Each row is a point. Examples show where two turns around zero, p and q, send a point. Where does a point land after both, in the order given? Backwards means that the second turn is done in reverse. Each puzzle has new turns, and all numbers are rounded.

Turn p:
[ 2.4 -2.8 -0.8] -> [ 2.6 -2.8  0.2]
[-2.5  2.8  1.2] -> [-2.9  2.6 -0.1]
[ 2.4 -0.5  7.7] -> [-4.5 -4.2  5.3]
[-4.3  0.6 -1.5] -> [-1.5  2.3 -3.7]
[ 2.1 -0.2 -6.5] -> [ 6.4  1.9 -1.6]
Turn q:
[-6.6  0.2  3.0] -> [-6.4 -2.7  2.0]
[-1.1  2.7 -4.9] -> [-1.4  2.0 -5.1]
[-2.7 -0.5 -2.4] -> [-1.8 -1.6 -2.7]
[ 5.1 -1.0 -0.8] -> [5.1 1.3 0.0]
[ 5.0 -4.5  2.1] -> [ 6.1 -1.9  3.0]
[0.3 3.1 3.0] -> [-1.5  2.9  2.8]
Where do these land?
q, then p: [ 2.5  0.1 -4.3] -> [4.5 1.9 0.8]
p, then q: [2.4 2.1 2.4] -> [-1.4 -0.2  3.7]
p, then q: [-1.1 -5.5 -2.9] -> [ 4.5 -1.8 -4.1]
q, then p backwards: [-3.8  3.4  4.8] -> [-0.7  4.0  5.7]

Turn p:
[1.4 3.8 3.1 1.7] -> [0.5 2.5 3.4 3.3]
[-0.8 -2.6 -0.8 -4.8] -> [ 2.9 -2.7 -1.1 -3.8]
[ 5.8 -1.4  0.3  6.3] -> [-2.0 -0.4 -2.9  7.9]
[-4.8 -3.4 -0.1  1.5] -> [-4.4 -3.0  0.5 -2.8]
[-1.6  3.7 -2.5 -4.7] -> [ 3.1  3.7  0.2 -4.6]
Turn q:
[ 2.5 -3.2 -2.2 -4.8] -> [ 2.0 -5.8  0.0 -2.7]
[ 0.5 -3.0  2.0  3.6] -> [2.0 0.8 2.9 3.7]
[-4.3  5.0  1.4 -3.7] -> [-6.3  1.8 -0.8 -3.9]
[-3.7  2.4 -4.0  0.6] -> [-3.4  0.1 -4.7  1.5]
[ 4.9 -1.3  2.8  4.2] -> [5.7 2.9 2.7 1.5]
Where do these land?
q, then p: [1.6 0.6 0.2 3.9] -> [ 0.0  3.0 -0.4  3.0]
p, then q backwards: [-2.4  2.2  3.7 -4.4] -> [ 3.9 -1.8  4.7 -1.9]
p, then q: [ 0.3 -3.7  1.3  5.4] -> [-2.4 -0.8  0.7  6.2]
q, then p: [ 1.5 -5.4  1.1  1.9] -> [-0.7 -2.8  0.6  5.2]
q, then p: [ 2.9  7.1 -3.0 -3.9] -> [ 5.1  2.9 -3.9 -5.8]
q, then p: [-3.9 -0.8 -3.2 -3.0] -> [-3.2 -2.8 -1.7 -3.8]

Turn p:
[-0.8  1.6  1.9  2.5] -> [-0.9 -0.1  3.3  1.2]
[ 6.3 -2.9 -2.7 -0.8] -> [ 6.3 -2.4 -3.0 -1.4]
[-0.9 -0.7  1.2 -1.2] -> [-1.6 -0.7 -0.5 -0.9]
[ 1.2  1.6  4.1 -2.6] -> [-1.3 -0.9  2.1 -4.5]
[-3.3 -3.6  4.7  0.0] -> [-5.2 -4.4  0.1  0.3]
[-2.4  4.2 -9.3  2.0] -> [ 2.9  8.6 -2.0  5.2]
Turn q:
[ 1.0  1.7 -3.6  2.4] -> [ 3.2  1.1 -3.4  0.1]
[-3.9  2.9  4.8 -4.9] -> [-7.7  1.8  1.8  2.4]
[-2.7  4.0 -2.1  0.4] -> [-1.5  1.8 -4.5  1.5]
[ 3.1 -2.7  6.6  2.6] -> [ 1.9 -3.4  6.3  3.5]
[ 0.5 -6.7 -2.9  1.1] -> [ 2.7 -4.2  0.4 -5.4]
[ 2.0  0.7 -2.9 -1.7] -> [ 1.3  3.0 -0.6 -2.2]
Where do these land?
p, then q backwards: [1.9 1.0 5.6 3.5] -> [ 1.5 -4.9  4.7 -0.3]
p, then q: [ 0.7  1.8 -4.8 -6.1] -> [ 0.0  7.2 -3.2 -1.6]
q, then p backwards: [ 0.0 -2.4  5.0 -2.6] -> [-1.6  1.9  5.0  2.6]
p, then q: [-2.5  0.9  0.8  3.6] -> [-0.1 -3.0 -0.3  3.4]
q, then p backwards: [ 0.0 -1.3 -6.5  1.6] -> [ 3.9 -1.8 -2.4 -4.7]

Turn p:
[-2.3  5.0 -1.0 -0.3 -0.3  2.6] -> [-1.5  4.8 -3.2  0.1  1.6 -0.2]
[ 0.2 -2.4 -0.8  0.9 -1.5  1.4] -> [ 1.5 -1.8 -1.6 -0.1 -1.4  1.2]
[ 2.3 -0.7 -0.3 -0.8  4.5  0.2] -> [ 2.8 -0.6  2.0 -0.2  2.7 -2.7]
[-6.4 -3.5  3.9  3.7 -1.6 -2.2] -> [-3.5 -3.0  1.2 -0.6  1.1  8.1]
[-2.5  6.5 -0.7  2.8  3.3 -0.9] -> [-1.1  6.4  1.2  2.7  3.9  1.1]
[ 5.9 -0.9 -1.4  1.3 -1.4 -6.7] -> [ 0.9 -1.2  5.9  3.9 -5.4 -2.2]
[ 2.5  1.5  3.1 -2.5  2.8  0.3] -> [ 0.3  1.2  2.6 -3.4  1.5 -3.2]
[-4.4 -2.9 -7.9 -7.1 -3.4  1.6] -> [-3.7 -5.3 -9.1  3.8  0.0 -4.0]
[ 4.8 -2.6  5.1  1.9 -2.4  3.6] -> [ 4.2 -0.5  1.1 -6.3 -4.1  1.7]
Turn q:
[-3.6 -0.4  4.0  4.6  4.1  1.7] -> [-4.5  0.0  3.8 -0.1 -1.6 -5.7]
[ 1.4 -1.4  2.1 -6.9  6.0 -1.1] -> [ 1.9  3.6  4.0 -3.5  7.0  0.2]
[ 2.2 -0.6 -0.1  4.0  6.2  1.6] -> [-2.8  1.1  3.4  5.0  2.6 -3.1]
[-3.3 -2.6 -4.3 -3.0  1.0  2.3] -> [-4.1  3.8 -1.6 -1.7  1.1  3.7]
[-0.3  5.6 -3.9  1.1 -2.5  1.4] -> [ 1.4  0.9  0.3  3.0 -5.4  3.9]
[ 4.0 -2.7  1.5 -2.6 -5.3  1.0] -> [ 1.8 -5.7 -2.6 -1.7  2.6  3.1]
[-4.8  3.9  2.7 -0.7 -7.6 -5.7] -> [ 5.5 -1.0 -3.7 -5.7 -7.6 -1.5]
[ 3.1  0.4  0.1 -0.1 -0.4 -3.7] -> [ 4.1 -0.2 -1.4  1.3  1.4 -1.2]
[ 1.3 -2.2 -2.1  3.6 -1.5  2.5] -> [-3.2 -2.4 -2.2  3.4 -0.2  0.7]
Where do these land?
q, then p: [ 2.0  3.2  5.9 -0.9 -2.7  3.1] -> [ 0.9 -5.5  1.2 -5.4 -2.2  0.3]
p, then q: [-0.2  4.8 -2.8 -5.1 -0.5 -0.8] -> [ 2.4  4.7 -2.2  0.1 -4.1 -2.8]
q, then p backwards: [ 3.9 -1.9 -6.9  2.6  6.1  1.5] -> [-5.3  5.2 -5.4  2.5  2.8 -3.8]
p, then q: [-2.8 -4.2  0.9 -4.1  1.4 -5.6] -> [-4.7  0.8 -1.9 -4.3  2.1 -5.2]
p, then q: [ 2.0 -1.7  4.2  9.2 -1.5 -2.5] -> [-1.5 -9.0  4.9 -1.0 -0.4  3.0]
p, then q: [ 0.8  1.0  0.0 -5.5 -1.9  1.4] -> [ 2.2  3.7 -3.8 -2.1 -0.6  0.3]
q, then p backwards: [-0.9  0.1 -6.3 -1.0 -0.4 -0.2] -> [-2.9  3.1 -1.5  3.5 -2.6  1.7]
p, then q: [-3.9  0.6  2.3 -0.1  2.3  2.5] -> [-1.6  3.6  3.3 -0.2  1.7  1.6]
q, then p: [-0.9 -1.9  2.6  4.8 -2.8  0.5] -> [-2.0 -4.8 -0.1  3.0 -1.5  2.0]

Turn p:
[-5.2 -0.6 -4.0  3.2 -5.1  2.0 -2.6  4.7] -> [-2.7  2.0  0.4 -2.7 -1.9 -3.3 -6.4  6.2]
[-5.2  5.6  3.4 -0.2  3.7 -6.3 -0.5 -0.9] -> [ 0.3  0.7 -3.1  0.9  3.9 -8.3  5.3 -1.2]
[ 3.5  0.7  4.7 -1.3 -1.5  3.8 -0.6 -2.0] -> [ 3.0  3.5  3.1  1.3  0.2  2.7 -0.6 -4.1]
[-0.4  2.6 -6.0 -1.2  1.0 -0.3 -0.8 -4.3] -> [-5.3 -1.7 -3.3  1.7 -3.0 -0.9 -0.4 -3.1]
[-4.5 -3.9 -5.4  3.1  0.6  3.5 -1.3 -2.0] -> [-6.3 -4.2  2.6 -1.1  0.0 -0.9 -5.0  1.2]
[ 5.0 -3.2 -0.2  4.4 -0.4  2.3  3.2  5.3] -> [ 1.9 -0.1  1.9  2.1  0.6  6.5 -1.0  6.5]
[-0.2  0.6  3.8 -3.3 -0.3 -2.4  4.9 -4.3] -> [ 2.2 -0.9  2.7  0.1 -2.2 -1.4  6.4 -3.6]
[ 4.5 -3.8 -0.5  0.1 -1.7  0.3 -2.5 -2.2] -> [ 2.9 -2.8 -0.1  0.6 -1.6  3.4 -3.7 -2.3]
[ 2.5  1.9  4.2 -4.8  3.8 -2.9  0.2  5.7] -> [ 3.9  3.4 -4.3 -3.0  4.1  2.3  5.4  0.4]
Turn q:
[-4.4 -0.5  0.8 -2.3 -1.1  3.3  0.5  0.9] -> [-2.8 -2.0 -0.9 -2.9  1.2  3.7  0.5  1.5]
[-1.5 -4.6  3.6 -4.9  0.1  0.0  0.7  3.4] -> [-3.0 -4.9  1.6 -0.6  3.1  0.1 -3.6  3.6]
[ 1.3  1.9  0.3  6.2 -5.5 -3.2 -0.9  5.4] -> [-1.5  3.5 -0.3  4.9 -6.7 -1.2  1.4  5.3]
[ 3.2  2.3 -0.9  8.1 -3.5 -1.4  4.7  4.6] -> [ 0.3  1.8 -1.5  3.3 -6.2 -5.0  6.2  4.6]
[ 1.3 -3.3  1.7 -5.3 -1.7  4.4  3.3  3.3] -> [-0.2 -5.1 -2.4 -4.0  2.6 -1.0 -2.0  5.3]
[ 0.5  0.4  1.1 -4.9 -2.2  0.3 -1.3 -1.8] -> [-0.6  1.5 -0.6 -3.3  1.9  0.4 -4.2  0.5]
[-2.1  0.4 -6.5  1.6  3.5 -5.7 -2.9 -7.9] -> [ -0.6   2.9   0.3   2.2  -1.3  -0.1  -0.8 -12.2]
[-0.7  3.3  0.7  0.1  6.5 -1.2  0.1 -6.9] -> [ 2.1  2.9  3.6 -1.0  4.6  0.0  2.6 -6.9]
[ 1.5  0.9 -0.1 -2.4  1.3  3.0 -1.5  4.7] -> [ 2.1 -1.3 -2.8  1.7  2.8  2.0 -0.8  3.8]
[ 0.9 -0.7 -0.7  3.8  2.7  0.5 -2.8 -5.8] -> [ 4.2  0.9  3.2 -0.4 -2.1  1.2  0.7 -5.5]
Where do these land?
p, then q backwards: [-1.7 -2.4 -2.8  0.2  1.2  1.1 -2.9 -3.6] -> [-1.9 -4.5 -1.4 -3.0  0.1 -2.0  0.3 -1.2]
q, then p: [11.9 -2.1 -0.3  3.5  0.0  3.1 -1.9  1.4] -> [ 8.0 -0.4 -5.9  3.9 -3.1  6.1 -2.5  2.6]
q, then p backwards: [-0.6 -1.9  3.0  0.5 -1.2 -2.0 15.6  2.3] -> [-13.2   0.9  -2.3   0.2   4.0  -6.3   5.6  -0.5]
p, then q: [-2.7  0.8  3.2  2.5 -1.7  2.6  1.3  0.4] -> [-0.5  2.7  3.6  1.8  2.0 -0.3  0.9  2.7]
p, then q backwards: [-3.6  9.1  0.0 -2.2 -3.6  3.8 -2.3 -2.2] -> [ 0.9  4.8 -2.3  1.1 -3.9 -8.7  0.5 -4.1]
p, then q backwards: [ 1.2  1.5 -2.4  3.6 -2.5 -1.5 -0.3 -1.6] -> [ 1.9 -2.1 -1.7  1.5 -1.2 -2.5 -1.4  3.3]
p, then q: [-1.9 -1.6 -0.4  4.0 -1.6 -5.7  0.5 -1.5] -> [-1.1 -2.4  1.4  4.0 -3.4 -3.8 -2.7  0.9]
p, then q: [-1.3 -2.0 -0.7 -3.6 -2.6  1.3 -3.0  1.7] -> [-0.1  2.0 -2.1 -1.5  2.3  1.7 -4.6 -0.1]
q, then p backwards: [ 2.4  1.0  0.8 -4.2  4.6 -0.2 -2.9  1.1] -> [ 1.9 -0.8  3.7  3.7  2.6  0.6 -4.0  1.1]
p, then q: [-3.6  0.4 -2.2  0.2  3.4  1.0 -1.5  3.0] -> [-2.9 -1.5 -1.2  2.7  3.6  2.6  0.4 -1.8]
q, then p: [ 0.0 -2.8  1.9 -4.4  4.0 -3.4 -2.5 -1.2] -> [ 1.2 -2.4  0.0  0.9  6.2 -1.3 -2.1 -3.7]
